Each row of a before or after table is a point. The points were changed in one or more steps. Then noise was added and the rows were shuffled. The steps act on columns, c1 being the first. Name the steps. A step turns or swaps two columns, mirrors them in a line or flattens them onto one, adds a multiple of one to another, or multiplies or shifts one. Angles are multiples of 10 degrees, from the lower column toward the higher: turns from -170 to 170, lines from 10 to 170 but not 90. Use the fewest steps. Two steps may share a column if one is a turn and the other turns, adds or multiplies; they go together, in the order done. Otherwise the lowest column goes first.
In the rows, zero is written as 128.

Before, 9 rows:
[[108 206 147]
 [107 172 116]
 [188 138  90]
 [166 128 113]
 [204 100 135]
 [211 114 150]
 [ 84 173 179]
 [ 80  77 138]
 [ 75 125 136]]
After (9 x 3):
[[169 134 112]
 [ 94  92 132]
 [ 98 158 148]
 [186 118 136]
 [182 108 131]
 [113 158 124]
 [153 129 121]
 [115 183 135]
 [ 91 124 131]]
Steps: multiply c1 by 0.7; multiply c2 by 0.7; multiply c3 by 0.4

Before (13 x 4):
[[140 181  96 159]
 [ 79 136 104 103]
 [113 110 155 151]
 [105 153 119 158]
 [118 178 108 140]
 [103 116  98  99]
 [130 117 149 108]
 [ 71 147 130 128]
 [114 176 138 127]
 [ 68 115 162 157]
 [132 130 129 159]
 [ 82 139 158  86]
 [102 106 142  87]]
After, 13 rows:
[[136 128 110 102]
 [ 75 123 168 152]
 [  6  99 134  91]
 [155 140  59 131]
 [129 111 153 138]
 [ 96 109 137  94]
 [104 130  78 145]
 [ 15 120 113 137]
 [ 84 130  89 116]
 [ 99 103  93 151]
 [ 37  96 150 165]
 [ 28 147 128 159]
 [ 80 158 141 152]]
Steps: multiply c1 by 2; turn c2 and c3 by 110 degrees; turn c3 and c4 by 150 degrees

Before (11 x 8):
[[151 178 154 164  89 146  89 164]
 [131 163 126 100  53  79 101 124]
 [ 93 173 107 148  73 156 117 146]
 [124 136 110 214 127 143 126 111]
 [119 157 134 155 169  87 130 182]
 [175 125 174 154 124  80 118 117]
 [146  29   7 144 102 116 109 203]
 [107 124 158 104  66 164  58 181]
 [163  78  90 111 216 182 202 133]
 [201 182  68 103 110 120 169  72]
 [163 135 116 103 161 151  94  96]]
After (11 x 8):
[[ 96 152 159 179  91 166 200 180]
 [154 143 117 121 167 153 108 172]
 [163 111 175 116 114  79 119 140]
 [ 81  86 107 181  98 156 150 134]
 [142  67 156 164 106 146 175 153]
 [191 108  68 182 152 122  61 106]
 [111  89 132 103 164  86 179 109]
 [139 182   9  77  54 115 206 119]
 [116  58 112  92  94 142 115 139]
 [120 129 125 213  97  80 133 153]
 [153 171  90  50 176 181 106  54]]
Steps: shift c1 by -10; turn c2 and c4 by 130 degrees; turn c4 and c5 by 40 degrees; turn c7 and c8 by -110 degrees

Before, 10 rows:
[[214 129 133 114 111 124 163 144 145 126  82]
 [ 79 173 100 175  69 107 137  57  75  58  78]
 [231  60 180 143 113 140 155  93 124 121 127]
 [115 158 134 120  95  79 153 162 152 157 169]
 [ 63 127 175 137 110  91  58  28  84  51  38]
 [ 97  80 120 103  98 129  95  54 184 141  88]
 [104  83 145 134 125 167 152 153 152 130 107]
 [186  77 105 192 142  16 119 102 170 119 137]
 [119 190 146 208  75 208  92 109 125 138  89]
 [145 137  65  85  85 155 130 166  76  95 135]]
After (10 x 11):
[[ 95 102  94  80 180 145 122  75  76 142 116]
 [214 113 169 131 175 138 136 137 112 125 139]
 [ 63 137  59 126 197 148 175  56 186  51 190]
 [186 192 116  75 112 249 105 108 124 119 142]
 [ 81 175 140 173 184 129  98  77 185  55 132]
 [114 121 156 158 115 184 132 151 123 158  67]
 [231 143 154  60 135 114 179 103 127 122 118]
 [105 135 151  84 150 102 145 146  90 129 133]
 [144  86 128 139 135  87  66 155 167  94 102]
 [121 208  95 191 194  50 147 117 105 136  96]]
Steps: swap c2 and c4; swap c3 and c7; add -0.5 times c10 to c5; turn c5 and c11 by 120 degrees; turn c6 and c9 by -160 degrees; multiply c8 by 0.7

Before (10 x 12):
[[ 94 167 187 156  44 166 174 180 184 201 142 184]
 [151 144  83 147 128  64 121  89 154 182 120 176]
 [137 118 118 191  58  69 104 150 193 153 182  65]
 [129 108  92  64 113  88 104 188 128 144  63  75]
 [130 158 105 146 105 116 184 162 133 148 118 159]
 [105 158 136  78 110  53 109 153 171 109 160  66]
 [ 69  76 115 148 182 110 105  75 125 127  49 136]
 [105  70 146 140 175 133 169  48 203 134 179 197]
 [ 84 125  79 188 116 175  61 114 184 171 125 112]
 [ 65  95 109  59 167  67 187 128 142 152 100 104]]
After:
[[106  69  51 181 128 133  93 223 110 133 127 177]
 [ 67  77 138  66  89 109  72 169 115 127  71 134]
 [104 157  86 132 126  54 134  92 115 109 214  85]
 [ 66  94 128  64 117  66 165 187  99 152 223 114]
 [149 143 133 130 136  65  94 146  65 183  99 161]
 [129 108 150  32 114  89 158  70  87 143 201  92]
 [ 84 124 111 158 119 175  74  85  46 169  38 115]
 [129 158 137 130 159 115 190 137  99 149  98 148]
 [ 94 166  41 156 202 166 196  89 168 202  89 168]
 [136 118  79 213 172  69 129  65  85 154  50  83]]
Steps: multiply c3 by 1.3; turn c3 and c9 by 120 degrees; multiply c4 by 1.6; turn c4 and c11 by -70 degrees; turn c7 and c8 by -50 degrees; turn c5 and c8 by 150 degrees; multiply c12 by 0.7
